Rows are points. Any point is a mix of the corners, with weights that add up to 1. It lies inside the corners' shape when no weight is negative. Is each point inside? If not, which corners have a negative weight?
In the rows, zero is written as 128.

Corners:
(1): [109  95]
(2): [145 100]
(3): [143 218]
Points:
[144 108] -> inside
[144 104] -> inside
[111 117] -> outside (2)
[141 207] -> inside
[107 111] -> outside (2)
[113 117] -> outside (2)
[142  86] -> outside (3)
[153 125] -> outside (1)

Corners:
(1): [118 108 152 121 127 157]
(2): [172 119 144  87  88 114]
(3): [138  72 168 120 151 100]
(4): [133 172  81  70 152  97]
(5): [117 249  89  96 187 139]
(6): [ 88  77 140 188 109 123]
(7): [ 85  95 183 142 124 127]
Points:
[109 121 146 116 133 118] -> inside
[129 144 127  93 142 117] -> outside (6)
[100  96 135 161 119 121] -> inside
[142 162 125  98 130 124] -> inside
[130 147 124  91 144 127] -> outside (6)
[121 113 158 134 104 144] -> outside (3, 4)
[130  94 154 121 146 108] -> inside
[105 120 139 133 124 135] -> outside (3)
[120  71 172 139 103 130] -> outside (4, 5)

Corners:
(1): [ 90 193  83 114 169  80 180 159  91]
(2): [117 136  78 109 188 219 124 152 144]
(3): [139 194  89  91 122 193 151  74 178]
(4): [108 126 146  72  53  74 167  78 134]
(5): [187 208 195 116 109  64  89 127 101]
(6): [148 133  84  91  92 195  98 106 168]
(7): [172 160 172 140 128 149 167 171 111]
(8): [158 144 138 139 163  46 123 188  97]
(9): [ 62 186 193 156  68  72 154 107 106]
(10): [ 96 153 134  96 116 148 161 145 157]
Points:
[111 155 110 112 139 142 152 141 133] -> outside (5)
[152 159 149 127 126 135 152 155 119] -> inside
[152 165 123 106 132 131 126 134 131] -> outside (9)
[123 158 126 116 137 111 138 149 116] -> outside (3)
[137 172 141 115 112 114 142 130 126] -> outside (2)
[142 164 119  90 116 156 148  96 158] -> outside (1, 6, 9)
[140 158 132 117 111 134 127 119 135] -> outside (1, 10)
[123 152 111 109 150 167 136 142 139] -> inside
[144 158 142 122 129 142 133 149 137] -> outside (1, 4)

Corners:
(1): [ 92 127 104 120 189 175  95 105 138 109  98 164 151 164]
(2): [124 138 139 167 140 160 141 170 118 102 146 123 142 148]
(3): [169 161 162 158 132 106  60 144 119 181 170 125 149 123]
(4): [153 127 110 177 125 100 194 114 124 167 100 127 128  75]
(5): [119 102 136 215 143  88 222  45 155  94 157 111  91  53]
(6): [167 125 149 114 141 179  73 136 117 216 141  89 162 123]
(7): [163 126 120  90 126 128  68 164 117 138 108 125 182 108]
(8): [119 160  91 163 199 182  97 162 119  79 105 125  97 135]
(9): [149 164 119 196  82 126 195  79 139 122 135 142 126  86]
(10): [ 80 119 119 188 172 186 157 135 187 132 124 188 100 109]
(11): [ 70 194 124  79 182 201 103 140 152  90  95 146 101 142]
(12): [ 94 111 137 129 126 146 108 130  66 152 142 153 105 112]
(13): [187  98 144 170  82  91 201 100 158 144 159 137  71 101]
(14): [131 112 113 101  99 138  75 178 105 183 149  51 163 151]
(15): [125 109 105 145 138  89 218  60 159 124 196 145 135  86]
Points:
[129 141 123 150 146 142 131 132 133 137 126 132 122 114] -> inside
[116 143 101 140 144 151 157 125 151 107 110 148 127 127] -> outside (3, 5, 6, 12)
[132 125 122 159 138 138 122 143 127 127 125 136 135 119] -> outside (6, 11, 15)
[139 120 130 157 125 131 144 122 136 145 164 121 130 108] -> outside (1, 4, 11)
[ 98 145 117 183 166 150 168 116 158 103 130 141 114 112] -> outside (6, 7, 12, 13)

Corners:
(1): [ 89 146 138 112 100  88 143 131 158 144 109 107  87 151 148 137  61 106
 158 159]
(2): [138 116 140 116 107 227  84 204  29 100  77 104 121 175 151  91 143 165
 167  87]
(3): [134 177 143  82  92  44  85 192 128 184 125 105 147 105  47 143  96 150
 136  89]
(4): [146 108  76 120 163 145 149  95  60 115 141 126 111 192 184  95 120 102
 133 134]
(5): [126 111 131 137 136 172 109 121  79 118  75 135 134 182 149  61 154 102
 156 101]
(6): [112 113 124 110  77  36 132 131 200 127 136 148 127  72 101 134 139 127
 107 129]
(7): [100 146  80 156 143  84 227  81 188  93  99  86 111 154 182 117 143  62
  81 152]
(8): [119 143 106 174 111 131 192  98 167 141  73 104 128  94 161  79 160 106
 133 184]
(9): [181  93 131  96 182 211 105 139  87  84 103 128  71 184 156  69  95 142
 188 102]
(10): [135 159 146 117 152  57  71 156 134 161 150 152 165 116 109 168 124 154
 163  92]
(11): [101 119 176  91 207  96  94 146 101 131 165 171 112 109  76 120  74 187
 141 114]
(12): [129 149 138 151 119  29 164 146 173 171 141 129 125  95 144 141 177  87
  89  81]
(13): [136 152 155 150 144 187  87 148  76  87 133 154 150 186 136  46 113 131
 146 119]
(14): [118 178 130 100 109 135 100 211 103 142 121 169 135 161  84 125  57 165
 194  69]
(15): [120 144  74 138 155  53 162 122 160 147  91 101 100 121 161 118  59  94
  74 138]
(16): [129 127 142 139 124 130 217  65 157 113  79 138 107 143 175 103 141  92
  83 178]
(17): [ 99 211 171 104 106  87 135 131 163 160 114 150 163  60 101 136 130  78
 134 127]
(18): [ 98  97 120 105 159 174 134 139 181 126  79 107  85 161 199  93 147  88
  78 228]
(19): [107 135 135 106 136  84  78 150 155 168 172 143 116  93  58 179  80 122
 124 114]
(20): [121 102 173  84 180 216  85 159  58 149 134 137 162 148 144  72 101 196
 147  86]
(21): [ 73 207 120 120 151  40 153  73 172 169 157 131  94  98 132 163 123 118
  73 115]
Points:
[107 147 126 124 130 105 146 118 143 134 106 120 129 125 148 111 126 111
 114 149] -> outside (9, 12, 14, 19)
[122 123 131 124 178 138 140 111 118 131 115 129 108 145 169 112 139 107
 107 123] -> outside (1, 3, 6, 8, 13, 14)
[121 136 129 120 151 115 134 128 136 127 128 137 118 135 143 116 118 117
 107 125] -> outside (1, 3, 5, 8)
[119 137 118 121 148  96 122 138 141 142 132 134 120 126 121 119 108 131
 125 117] -> outside (1, 2, 16, 17)
[110 146 134 113 130  91 142 130 158 145 115 113 114 107 132 137 120 121
 112 131] -> outside (4, 5, 13, 14)
[132 130 136 106 130 136 134 150 124 130 118 128 119 124 124 111 125 127
 135 118] -> outside (1, 5, 10, 13, 15, 21)
[129 136 140 121 142 118 118 129 111 137 129 136 125 128 128 108 117 130
 137 113] -> outside (7, 14, 18)
[127 103 107 124 129 154 175 114 130 118  78  91 113 154 194  84 147  94
 106 156] -> outside (10, 11, 13, 14, 19, 21)
[118 141 129 126 132 126 140 131 134 135 106 123 124 127 141 106 124 120
 130 135] -> inside

Corners:
(1): [142 140 123 120 138 137 113 123 125 132 135 138 109 130 143 131 139 118
 127 128]
(2): [141 134 112 147 137 129 146 130 112 154 108  92 105 138 111 120 107 143
 122 140]
(3): [124 120 150 128 141 125 157 131 123 137 127 127 109 118 116 127 137 130
 131 131]
(4): [108 129 171 147 137 127 101 147 125   7 155 126 152 145 113 114 149 122
 142 114]
(5): [119 133 118 121 148 132 109 122 138 142  96 121 141 124 157 127 127 134
 123 140]
(6): [132 126  95 143 136 143 112 123 129 131 142 139 121 127 153 110 118 150
 123 113]
(7): [118 128 105 134 137 125 121 130 118 131 120 128 122 134 113 115 143 126
 157 122]
(8): [152 138 125 100 141 134 145 119 149 166 141 136 121 140 136  97 136 113
 115 136]
(9): [119  95 134 139  65 143 125 124 125 124 107 123 110 155 108 122 139 130
 142 124]
(10): [150 121 119  70 142 131 115 122 130 156  66 134 146 126 134 136 144 129
 116 109]
(11): [144 135 133 143 131 129 117 125 131 148 140 143 103 129 118  87 140 114
 128 102]
(12): [121 133 116 138 139 139 120 142 164 133 102 102 121 129 142 129 118 163
 135 136]
(13): [115 120 116 115 109 148 119 118 130 134 132 114 118 104 111 121 139 121
 126 134]
(14): [147 117 118 141 134 130 140 133 148 142 153  96 128 137 111 135 119 116
 133 115]
(15): [180 117 106 110 139 109 106 111 143 143 151 139 176  74 155 136 126 111
 116 112]
(16): [150 137 128 133 106 132 135  85 127 156 146 139 139 113 104 132 133 108
 114 116]
(17): [117 143 111 155 140 118 121 145 127 108 149 146 106 140 137 124 116 116
 118 137]
(18): [117 119 115 128 121 132 115 134 138 132 143 120 126 143 132 125 138 154
 129 141]
(19): [130 120 104 135 119 125 122 106 131 157 148 136 107 146 129 129  88 126
 131 128]
(20): [119 106 100 127 149 110 144  70 124 128 140 133 116 112 131 123 135 123
 130 135]
(21): [150 117 126 117 136 146 116 108 133 157 145 142 123 126 117 116 132 114
 123 138]
Points:
[142 131 112 125 145 126 128 116 137 160 129 129 123 125 142 126 117 130
 118 132] -> outside (4, 7, 9, 13)
[124 127 115 130 128 133 122 125 130 131 119 124 119 140 127 119 130 133
 132 123] -> outside (3, 15, 21)
[137 126 113 125 131 129 126 119 132 147 125 128 123 126 131 122 127 127
 125 124] -> outside (4, 21)
[139 115 115 126 119 128 118 109 121 133 128 131 129 136 117 125 137 123
 138 114] -> outside (3, 5, 8, 12, 13, 17)
[139 122 109 127 127 129 116 116 133 146 131 130 129 122 132 125 126 127
 127 125] -> outside (3, 4, 8)
[126 121 135 135 121 132 119 128 128 105 131 126 126 137 119 118 136 126
 133 122] -> inside
[130 120 122 128 130 129 126 122 130 128 133 124 131 128 124 126 128 126
 128 129] -> outside (1, 11, 12)
[137 124 118 134 133 122 117 121 118 119 134 143 128 121 131 121 138 127
 128 120] -> outside (5, 8, 12, 13, 14, 19)
[128 130 113 125 148 132 121 128 134 130 124 123 120 131 134 119 132 131
 126 129] -> outside (3, 9, 15, 16, 19)
